Each wall is flat, endless, passes through zero and stands at right angles to its row. A trip goes straight from one point to another. List the walls that it crosses, first one first.
(in the rows, 128 means zero)

Walls:
(1): [153  89]
(2): [138  90]
(3): [ 72 186]
(4): [179 122]
(5): [129 169]
(6): [156  76]
Trips:
[123  48] to [131  83] => none
[212 144] to [181 150] => 2
[50 94] to [160 168] => 2, 5, 4
[107  73] to [113 140] => 3, 1, 6, 2, 5

Walls:
(1): [ 87  45 149  73 128 183 149  88]
(2): [161 133 174 166  84 122  93 192]
(3): [164 142  94 152 101 141 100 170]
(4): [105 123 101 188 215 140  92 229]
Trips:
[ 90 122 155 156 143  57 121 160] to [205 161  94 132 196  97 189 108] => 2
[165  84 163  51  75 107  64 148] to [153 119 177  74  64  59  35 139] => 1
[112  35  53  85  38 100  82 127] to [178 156  99 161 140 127  95 143] => 2, 1, 4
[134 104 103 175 167 128 171 198] to [133 123 142  84  41 115 164 152] => 4, 1

Walls:
(1): [ 83 169 108 148 133 130 119 126 141 150 142  91 106 146]
(2): [178 135 168 136 146  66 147 128 103 139 102 111 160 110]
(3): [111 119 123 159 139 157 145 142 128 118 135 136  80 151]
(4): [106 116 119  87 111 130 114 149 128 137 105 153 157 118]
(5): [105 125  77 139 129 108  86 100 136 152 136 130 148 135]
(6): [147  97 129 144 117 130 149 112 123 120 136 161 140 102]
Trips:
[123 177  98 117 146 141  95 151 138 101  93 167 120  98] to [ 91  96  83 152 124   7  55 154 126 170 150 114 138 162] => 2
[143 126 183 106 158  83 142 177 144 132 131 132  98 130] to [130  89 162 156 125 111 129  80 165 150 118 100 145  86] => 3, 6, 5
[110 127 122 120 111 152 130 148  97 119  83 154  70 169] to [139 147 156  72 128 180 150  97 120 128 109 149 141 161] => 1, 3

Walls:
(1): [119 120 109 157 115 164 125  99 106 134 111 118 113 149 150 161 146 112
  95 178 167  92 152 181]
(2): [131 171 179 107 157 146 131 163 159  89 104 136 128 110 141 133 173 167
 162 103 175 155 123 168]
(3): [173 102 109 112 107 111  85 137 166 136 108 163 142 121 181 113 100  80
  99 132  94 125 116 149]
(4): [108 154 134  78 143 150 147 117 104 152 146 116 142  84 134 148 125 160
 104 106 125  91 133 121]
Trips:
[156 145 126 149 153 167 110 130  86  97 137 131 106  92 101  80  90 190
 128 153 115 134 140 136] to [134  81 107  85 156  59 157  97 143 142 153 134 118 106 119  91 102 112
 125  91  96 130 137 116] => 2, 3
[147  97 132 130 114 122 111 116 176  83  88 186 173 141 109 135 149 120
 127 107 153 158  96 110] to [122 107 128 147 125 179 157 146 135 127 110 150  86  76 154 105 107 149
  65 132 104 138 151 130] => 1, 4, 2
[138 108 114 131 125 142 124 142 157 136  44 137 129 132 121 127 144 165
 126 157 165 145 186  77] to [152 144 127 182 139 135 130 132 119 148 165 140 140 128 117  96 102 107
 126 141 123 154 121 127] => 2, 3, 1
[ 89 126 123  76 137 143 148  98 126 139 123 164 161  96 138 136 115 142
 101 114  95 132 115 129] to [104 136 121  47 142 117 135 138 149 151 119 138  86 166 140 114 127 134
 145  70 140 119 111 110] => 2, 3
[120 127 185 139 135 122 161  84 163 152 160 103 134 118 171 140 136  83
  95 152 112 196 148 125] to [ 77 118 108 130 179 131 158 126 114 130 147  70 102 146 160 114 134  93
 138 187 101 135 114  99] => 3

Walls:
(1): [150 170 156 151 145 167 160 138  97 112 187  86  82  94 146 165  88  93
 168 188 177 102 147  82 139 164  80 161 135 157 142 169 117 103 126 113
 130  68 155 148 118 102 116  66 108  29 153 109]
(2): [147  71 124  64 150 121 102 149 142 155 125 117 124 126 180 157 148 149
  91 142 127 146 119 166 102 133 125 114  95 103  70 131  89 169 127 150
 135 142  82 137 112  69 155 112 104 114  52 123]
(3): [134 166 154 130 143 150 103 104 119 159  91 129 151 160 109 138  86 174
 138  85  85 117  88 129 189 188 107 136 102 153 186 119 120 179 154 211
  77 157 102 141 175 209 143 170 103 168 136 160]
(4): [116 108 111 131 167 157 151 186 143  61 163 135 123 204 153 159 151 175
 201  87  86 178 175  81 119 125 173 129  72  68 121 146  90  92 168  70
  89 101 179 153  95 128  88  97 128 142  75 171]
(5): [ 81 160 170 106 124 162 164  95 121 157 159  99 141 148 229 216 135  99
 102 152  92 136  81 102  73 123 158  85 205 123 136 187 182 161 166 135
 112 149 148  83 129 148 108 134 140 118 118  92]
(6): [175 129 174  68 167 157  72 172 171 158 149  86 193  61  67 138 159  99
  57  96 138 122 180 189 154 145 164  68 133 121 106 131 115 109 141 130
 187 171 153 145 125 147 156 158 162 208 108 106]
Trips:
[ 69  87 150 135 166 148 133 171 173  99  34  99  68 183 157  88 126 145
 133 150 151  72 191 206  97 137 120 171 144 135 110  50 141 105 218 114
  81 199 153 159 111 224 131 151  93 130 164 134] to [159 164  65 158  88 173 124  91 161 112 128 148 169 145  81 129 163  80
 155 125 135 184 161 200 119  67 105 185 183  97  67 238  52 137 185  95
 105 145 129 113 120 127 123 184 176 133 119 206] => 6, 3
[118 129 128 187 130 125 185 209  88  61 176 111 108 190  84 136  96  96
  90 126 146 159 138 136 132 180 164 191 127 161 176 106 170 133 123  85
 106 151 193 108  99  97  76  85 184 126 144 166] to [175 117 122 173  97  71 105  98 101 192  96 155  60 119 163 185 147 179
  81 189  68 125 184 131 171 180 185 176 114  71 181 249 115 123 133 183
 158 102 138 144 107 179 120 107 138  85  65  97] => 5, 3, 2
[ 69 177  75  99 152 147 156 169 148 124 110 151 134 169 147  67  67 143
 150  98 165  76 136 130 117 104 144 110 142  87 101 120 111 125 106  84
  88  97 130  67 153  57 101 132 132  73 149 126] to [125 103 124  91 127 139  91 101 170 198  59  77 136 133 168  92 185  95
  65 157 126  94 150 215 139 144 128 150 103 132 101 132  74 205  64 123
  98  86 101 112  85  43 129 176 112 159 167  61] => 2, 1, 4, 6
[ 75 113 116 148 180 144  84 139 152 176 137 154 170 108  74 162  91 128
 111 201 187  78 152 190 132 172 160  76 134 148 105 144 120  96 108  76
 151 102 134 108 109  96  83 116 145 128  73 148] to [140 159 164  87 137  95 123  94 128 108 153 168  88 181  98  96 156 210
 209 100 183 126 115 204  78 118  94 107 123  93 224 172 185  96  76 109
 103 125  72  61 188  97 184 140 127 194 118 129] => 1, 2, 3, 6
[167 111 122 158 126 144  51 161 187 121 136 141 104  51 103 111 118 107
 119 148 138  85 220 162  94  81  88 114 148 126 168 119  96  98 164 112
 125 140 139 167  94  85 159  84 149  81 192 179] to [ 82 136 157  33 156 165 152 194 176 144  36 125 235  71  92 146  87 225
  54 115 162 151 149 121  83 172 103 169 118 126 135 135 146 105 118 134
  85 137 191 123 231 152 161 111 164 134 120 155] => 2, 3, 1

Walls:
(1): [131  90 192 167  70 150  96 105 111 182 165 120  68 140 123 175  73 110
 116 124 164 195  65 108 108  97 145  57  99 183 223 125 155 160  54 152
 186 180 128  69 112 131 168 115 109 167 162 172]
(2): [ 90 187 158 168 122 134  33 166 149  94 111 119 112 169 111 168  89   7
  93  72 143  77 160 147 112 154 146  86 165  27 125 128  95  95 116 160
 167 107 129 107 167 174 111  38 175 159 119 188]
(3): [ 70 112 210 118 210 126 118 122 158 158 142  41 107 107 167 172  62 110
 126  74  77  70 125 119 109  78 110 173 114  82 138 159 125 129  93 232
 103  54 130 136  98  57 200 148 163 109  55 135]
(4): [139 135 118 128  91 106  85 120 195 170 147 127 135 180 208 128 111 133
  89 136 119 119 101 124 119 106  99 125  87 150 115 141 180  89  90 112
  92 146  73 217  91 179 139 107 144  73  83  90]
(5): [112  95 107 161  99 114 154 141 134 207 145 135 191 140  96 124  85 143
 129 132 105 158 169 132 173 141 237 157  78 187  57 188  31 131 196 125
 163 103 110 127 136 163 111 188 117 137 125 201]
(6): [144  27 140 183  57  82 146 176 147 228 171 129 138  78 211 137 152 111
 183 124  87 141 154 141 165  90 224 143  82 137  40 181  78  97  73 147
 110  75 133 131 173 149  91  59 171 128 123 142]
(7): [198 124 125 167 170 153  89 173 125 139 175  79  98 166 190 111  98 112
 150 146 116  44 228 120 144 144  89 112 141 138 151  68 116  97 121 138
 196 132 181 165 145 126 213 136 132  75 153  88]
(8): [131  37  90  66 102 118 102  81  95 109 116 155 122 175  69 191 173 137
 132 140  72 133 133 176 129 169 147 147 102 103 109 196 127 141 107  77
  52  92 132  57 102 135 148 165  76  94 127  97]
(9): [120 184 101 125 123 141 164 159 116  41 124 108 126 192 177 124 125 160
  94 108 125 136 130 190  88  82  99  48 104  67  88 130 108 212 104 107
 175 126 144 114 192 119  94 102 167 132 111  31]
Trips:
[ 93 128 121 136 130 161 168 147 138 187  79  89 147  95 112 183 148 133
 103 134  87 116 202  93 217 133  73  86 174 106 184  52 161  85 133  89
 143 115  80 165 147 133  51 123 150 111 165 109] to [121 129 145  84 149 137 135 154 120 129 110  70  84 233 100 140 170 135
  96 117  90 150 110 126 152 129 131 157 123  61 120 135 134 113 176 176
  84 150 122 206  81 156 137 170 181  85 138  86] => 3, 9, 8, 2
[179  99  65 146  78 156  75 129 141 105 216  68 131 125 163 115 210 135
 121 139  35 137 169 107 186 142 168 196 101 111 193 197 117 143 147  73
 155 123  20 113  63  93  92 129 133 180 107 175] to [ 98 135 124 155 115 161  87 108 163 137 159  73 138 154 150 116 181 140
 158 137 140  96 119 126 100 125 148 120 191 154  73  63 106 123 184 121
 166 122 103 177 116 162 116 139 197 106 130  70] => 7, 8, 9, 2

Walls:
(1): [124  83 132 167 106  83 139 147 105 198 117 107 142 167  99 143 110  43
  76 109 228 126  87 186 128 148 159  61 167 130 194 117 105 185 171  93
 148 144 144 129 111 114 152 123 135 153  94 151]
(2): [154 162 132 109 126 151 171 143 167 231  92 168 184 114 107 110  92  67
 136 157 134 140 189 107 124 141 225 108 100 101  96 110  34  95 204 151
 132  81 156 140  78 138 136 111 133  78 107 232]
(3): [101 144  28 207 119 151 193 199 144 164 112 142 149  57 183 101 116 105
 157 151 157  23 121 125 104 112  89 117  83  93  85  96  59  99 119 166
 178 160 161  87 116 129 206  97 122 112  96 132]
(4): [ 42 141 135 130 153 129 155 126 145 135 122 163  87 177 104 196 143 133
 105 117 149  86 125  70 104 142  94 104  49 128 202  50  97 133 108  79
  73  81  77 118 113  98  88  91 136 102 103 120]
(5): [168 173  97 128 169 159 172 152 195 173 100 160  74 172 100 106 171  73
 113 160  36 154 104 103  95 183 127 155 112 150  99 118 130 151 106 159
 143 155  79  31 200 175 101 132 100  71  86 157]
(6): [147 112 198 119 142 164  86 113 139 141 149 118 123 133 147 196 127  88
  39 115 144 183 203 100  91 155 120 145 136 105 132 202 153 145 111  79
 202 108  99 154 132  88 181 129 148 108 192 165]
(7): [117 120 108  36  97 123 204 129 136 123 103  48 113 128 109 169 105 135
 238  97 128 123 132  46 146 116 111  92 168 153 124 121  59 173 171 125
 139  96 144 180 122 150  85 131 126 135 157 179]
(8): [ 96 104 119 125  77  91 203  82 129 157 180 184  90  78  75 191 189 157
 189  44  58 122 151  93 144 147  79 104  78  78 151  63 125 109  97  82
 115 114 147 198 148  71 151 106  55 161 102 117]
(9): [181 135 135 118 162  77  90 162 138 121  53 157 125 114  86 208 188 155
 141 102 167 150 161 147 128 160 119 114 192 131 150 124 137  61 211  90
 125 117 153 154 178 114 113 110 164  47 110  79]
Trips:
[134 110 158 117 111 133  95 175 146 158 184  82  93 130 119 167  71 104
 123  69  77 188 106 121  73 154 170 175  65 110 137 113 137  84 101  95
 178 113  89 147  97 138 126  72 173 109 189 140] to [ 93 115 179 126 131  65 135 132 107 192  65  87  64 105 106 134 115 144
 179 142 152 105 120  96  46 119  86  82 164  77  57 141 201 174 131 104
 119 145 158 131 154 155 122 129  76  52  84  82] => 7, 9, 2, 1, 3, 6
[123 175  89 103  72 114 103 127 157 140 153 139 111  80 132 109 130 107
 175 124 116 180 131 119 138 166 128 129  90 123 171 163 106 167  80 171
 126 224 119 107 161  77 109 121 176 101  87 129] to [206 116 161  78  69  73 123 102  87 151 151 135  63 106 155 104 167 111
 186 147 126 134 120 182  85 146  87  90 119  91 156 145 144 143  82 155
 120  77  99 114 123 134 219 109 112  53 162  73] => 6, 9, 3
[112  72 150  47  80 151 143 159 147 114 165 134 107  83  81  22  91  48
 111 140  42  72 101 110  68 200 136 110 128 161 120  77  45 188 113  60
 100  96  49 117 215 146  87 118 112 126 108 171] to [151 139 138 117 151 163 103 129 114 138 103 149 102 131  87  91 131 140
 159 164 165 108 186 138 133 116 115 101 155 179 103 139 125 115 196 150
 205 190 179  83 139 142 166  73 190 165 171 131] => 3, 8, 4, 9, 6, 5
[ 65 171 156 120 158 143 107  72 102  80 153 139 199 134 100 181 117 114
  86 167  89 126 167  98 109 134 108  53 104 160 145 164 151 138 116 201
 124 111 117 116  89 153 169 136  81  80 126 181] to [103 108 181 130 158  75 151 150 147 190  85 124 190 154 152  54 131  62
 133 169 144 149 112  84 155 144 205 124 104  57 141 143 149 107  89 131
 167 139  91  53 156 113  56  67 157 110 118  82] => 1, 3, 6
[ 94 161 118 230 118  93 153 132  90 106  83 126 179 148  32 125 170  90
 149 137 249 110  78 138  75  67 212 165  86  80 160 150 177 150 108  54
  40 136 139 131  77 125 126 175 170 102 180 149] to [ 70 119 116 156  54 164 131 139 140 151 172 108  95 164 122  45 119 163
 102 180 151 155 182 148  53 184 122 138 113 122 198  93 153 191 129 163
 138  36 138 101 175  74  72 172  37 144 140 132] => 9, 2, 5, 8, 6
[ 78  76  86 123 163 191 151 202 120 140 128 112 112 151 134 150 116  80
  77 174 156 170 150 136  90 180 114 157 164 154 146  99 121  99 123 158
 126 184 124 131  95 131 156 126 109 133  71 169] to [151 128  63  94 162 115 155 112 181 130 168 162  99  94 119 148 138 186
 138 161 161  71 139 155 149 183  91  12 136 167 140 132  98 136 131  75
 114 149 111 109  80 123 147 113 146  79  84 205] => 9, 7, 6, 8

Walls:
(1): [128 111  65 163 135 119 120  84 135 143  83  80 128  73  91  94  75 163
 182 153 110 104 101 183 116 156  97 158 140 133  43 127 146 120 129  97
 123 118 161 130 107 131 128 114 171  91 128  97]
(2): [124 109  77 158  95 166 120 139  92 136 117  74 158 162 150 131 108 133
  94  89  69 151 114 123 141 111  97 117 149 121 146 230 135  98 137 111
 111 174 124 142 162  68 155 131 141 127 113 152]
(3): [169 147 136 164 171 172 185 169 167 130 119 126 137  67 116 121 140 143
 112 140 128 117 203  60  84 100 165 122 123 109  69 155 102 119 119 139
  86 103  64  99 125 108 192  82  67 159  70 160]
(4): [ 98 164 156  74 165 173 153 161  80 131  66 143 153 160 105 111 111 159
 173 137 104 108 150 123 125 138 109  92 134 137 179 101 139 150 140 134
 141 140 106 105 159 128 120 135 123 111 146 120]
(5): [150 130 129 181  96 128 182 115 142  87  78  50 117 143 141 173  81 102
 139 145  77 114 136 120 135 138 160 122 111 118 180 111 182 135 152  86
 120 108 150 147 157 135 114 141  77 108 111 141]
(6): [130 244 111  83 160  82 135  97 166 162 170  89 135  78 113 131 165 131
 107 104 154 102 194 151 109 133 142 137 164  84 135  97 156 116 157 171
 139 155 151 107 200 176 124 101 129 138  95 138]
Trips:
[111 138  97  86 117 115 113  86 128 111 110  85 161  82 138 153  94 179
 146 125 137 196 141 171 151 128 180 209  88 155 191 141 192 179 128 141
  92 166 184 101 112  92 132  81 102 148 178 188] to [114  89 124  87  93 138  85 169 139 143 155 159  94  81 135 101 121 146
 131 117 190 150 110  85 205  98   7 164 182 137 155 118 114 100  83 142
  61 157  94  95  79  73 167 161  89 121 150 133] => 5, 6, 1
[159 136 114 152 144 129 182 142 148 149 121 135 166 187 145 116 143 106
 105  97 151 120 144 171 117  94 108 143 110  86 110 142 151 144 112  88
  84  91  90 103 197 148 127 142 145 151 140  71] to [154 102 148 121 164 101 128 121 132  94 161 147 196 121 124 152 114 164
  95 120  78 162 118 194 138 132 151 186 131  82 128 124  95 176 128 188
 150 141 122 138 199 110 176 153  57 154 149 146] => 4, 5
[142  98 109 115 174 144 153 153  71 112 119 119 152 164 142 112 172 172
 110 199  91 125  70 105  74 127 131  82 180 170 130 162 132  86 186 165
  87 133 164 145 198 118 184 133 187  73 127 183] to [105 138  92 129 112 108 107  79 153 164 151  46 163 136 132 178 127 136
 125 124 141  96 163  84  57  82 114 126 221 128 137 185 188 142 103 144
  88 132 142  85 145 127 146 140 176  81 142  68] => 6, 5, 3, 4
[119 203 100 101 135 110  87 110 128 112 182 121 167 119 110 141 159 178
 234 127 155 103  88 141 142 158 149 151 122  60 106 126 144  68  70  81
  93  81 147 103 116 120 143 120  95 152 185 136] to [152 217 142 178 147 125 124 154 132 127 128 118 124 108  43 107  78 138
 161  95 180 195 128 181 138 141 100 100 134 105 174 170 120 133 150  78
 151 149  99 157 131 138  59 139 124 112 117 110] => 4, 5, 2

Walls:
(1): [157 119 126 139 153  90 145  85 174  59  88 142 176 176 111 125 150 153
 116 151 118  97 139 149 118 168 130 117 130 155 184 125 174 151 141 130
 116 129 130 149 152  87 121 144 121 139 136  60]
(2): [119 100 106  83  90 106 119 163 125 131 131 132 131 204 113 117 126 100
  76 110 109 121 111  96 135 131 162  98 129  44 149 104  93 103  83  99
  81  92 117 138 108 151 148 100 165 127 101 167]
(3): [ 98  92 131 133 136 105  74 114 110 131 148  72 122 200 113 117  70 146
 117 161 137 130 156 145 170 108  81 170  49 118  92 117  63 112 159 118
  90 133 119 150  44  91 134 118 189 148 123 179]
(4): [124 158 154 113 144 143  88 109 100 115 124 144 141  87 154 149 135 144
 121 150 151 177 148 117 111 153  74 106 115 100 105 133 148 109 134 123
 119 130 153 139 159 152 106 108 120 163 159 122]
(5): [157 167  78 106  83 125  94 158 113 102 249 178 102 156 154  94 166  88
 110 141 166 127 102  87  97 138 127 131 161  92  93 118  87 130 146 110
 142 130 153 168 131 152 167  99 130 144 116 135]
(6): [ 82 151  97  95 128 152 129 155 166 126 173 153 140 198 113 125 133 184
 117 154 114 150 116 177 123 122 156 194 116 120 111 167 131 102 124 149
 136 166 141 154 104 121 139 150 136  97  71 102]
(7): [129 137 116  96 181 125 143 115 105 163 132 148  70 153  63 105 164 120
 105  84 135 158  73 177 186  88 158 113 136 120 181 104 152 121 110  80
 123 103  80  99  75 139 113 127 161 129 133 181]
(8): [143 148  66 112 180 115 139 147 119 118 132 120 129 128  90 128 156 130
 137 182 150 137 135 131  95 185 130 119 141 126 161 205 145 107 151 105
 163 131 115 108 172 158 143 108 136 190 143 175]
(9): [147 115  83 121 118 119  86 123 139  79  96 118 153 106 163 159 171 129
 107 127 160 175 142 133  95 174 163 119 123 110 104 101 140  84 127  98
 140  99 166 144  84  99 121 148 149 110 168 118]
(10): [112 134 195 111 131 133 116 121  71 126 126 133 156  57 116 170 151 130
 124 136 120 170 111  87 163 130 143 140 133  95 115 147 104 141  74 107
 153 100  89 160 211 167  98  77 133  95 146 129]
Trips:
[ 74 135 111 109 135  95 120 156 157 131 178 118 121  78 107 122 101  88
 125 109  53 135 119 112 205 162 124 105 135  83 171 176 140 101 163 123
 119 141 144 106 130  87 144 146 128 161 146 153] to [150 101 116 103  90 182 165 103  96 201 131 111 129 151  54 165 106 114
 117 133 102 108 123 106 127 105 121 108 124 108 183 134 153 151 118 170
 145  95 109  94 111 156 185 140 129  90  83  97] => 3, 6, 8
[ 99 143 210 142 123 100 100 150 149 177 175 130 171 107 165 154 136 124
 105 142 149 131 160 133  73 100 125  92 123 115  87 185  63  91  82 104
 139 100  66 133 136 132 141 107 116 161 121 138] to [148 124 108 125  81 153 166 124 120  73 164  92 119 101 128 139 142 146
 125 119 109 173  93 120  94 142 113 115 124 120 157  89 112  95 157 136
 197 145 187 175 131 117 113 162  92 121 137 120] => 9, 3, 2, 6, 8, 1, 10

Walls:
(1): [147  91 119 154 134 113 107 132 211 153  82 104  96 125  98  95 138  90
 118 152 149 134 118 149 178 155 112  92 113 144 164 149 141 105  99 127
 161 151 139 135 126  65 105 165 114 129 112 150]
(2): [139 143 154 134 136 138 151  72 115 131 136 141 138 147 165 114 131 122
 106 131 107  53 122  91 106 128 118 119 150 116 139 133 118  98 145 166
 157 119 107 131 130 121 135 123 140  96 126 136]
(3): [137 115 137 144 104 172  59 127 128 108 151 123 129  99 115 111 110  99
 155  90 135  97 135 162 108 127 142  97 167 125 112 139 127 123 113 140
 176 165 173 133 108 127 101 116 121 114 142 170]
(4): [112 104 132 124 116 165 137 140  82 170 146 113 144 117 145 170 118 128
 159 144 134 134 124 136 134 125 143 193 148 148 139 110 120 118 122 125
  94 114  99 150 109 133 132 118 123 114 160 138]
(5): [ 77  99 152 156  68 142 137 157  85  95 126  99 114 154 140 146  83 151
 137  90 152 130 114 100  91 151 178 116 148 172 124  94 145 138 144 143
 127 152 133 111 105 115 112 184 116 139  85 146]
(6): [128 113 127 171 137 143 149 111 139 152 152 132  70 140 170 132 119 120
 135 133  94 139 157 186 126 133 156 135 148 105 123 150  90  88 151 103
 107 123 130 100 123 156 131 189 152 178 125 147]
(7): [103 137 130 132  83 127  88 115 122 159 145  99 144 123 148 148 142 106
 158 160 126 150 176 137 143 144 156  95  86 142 115 152 190 145  97 117
 128 116 118 127 147  86 140 166 152  98 147  93]
(8): [119 141 113 107 121 141 137 135 111 124 118 129 145 137 125 100  97 112
 117  96 166 146  82  98 123 176  97 151 106 143  99 118 140 114  94 109
  92 106 146 126 116 121 113 137  60 134 119 101]
(9): [117  93 145 145 124 132 158 146 133 109 143 130 151 125 116  81 124 116
 113 121 131 115 162 125  96 114  89 136 114 136 121 136 160 131 122  88
 129 158 123 132 123 211 107 106 132 103 147 157]
Trips:
[116 130  93 144 163 125 111 169 144 132 158 124 106  89 147 112 151 118
 158 174 129 178 130 125 151 122 132 161 104 139 125  82 126 118 121 115
 162 112 107 138 158  68 110 103 144 169 171 144] to [138  92 106  80 130 135 101 129 140 165 159 102  97 161  83 100 107  77
 119  88 152 130 130  89 129 102 108  95  87 137 173 160 165 123  96 162
 177 146 124 121 140 107  70 123 141 133  94 110] => 6, 3, 4, 8, 9, 5
[193  94 122 124 101 111 101 117 143 148 118 183 176 122 129  72 111 154
 157 127 132 138 123 130 188  83  80 138 117 137 127 115 142 143 119 142
  88 144 146 138 154  50 141 101 139 135 107 128] to [137 157 132 145 156 120 136 125 113 178 116 145 107 125 153 126 137 127
 176 125 106 151 113 122  86  90  78 127 102 171  93 136 140 110 111  89
  90  78 166 152 137 127 120 154  95 158 161 102] => 4, 6, 1
[ 97  88 162 133 142 126 136 145 134 111 105 120 123  93 147 125  71  97
 124 136 114 116 145 164  89  84 124 117 125 145 111 166 117  82 144 108
 116 133 124 147 119 141 110 120 161 112 119 150] to [171 130 118  99 118 153 105 135  77 123 108 105 126 132 121 120 128 133
 121 136 119 100 128 124 130 181 124 135  91 154 162 101 117 149  88 134
 116 115 135 132 151  73 152 133 150 113 196 100] => 7, 6, 5, 8, 9, 3
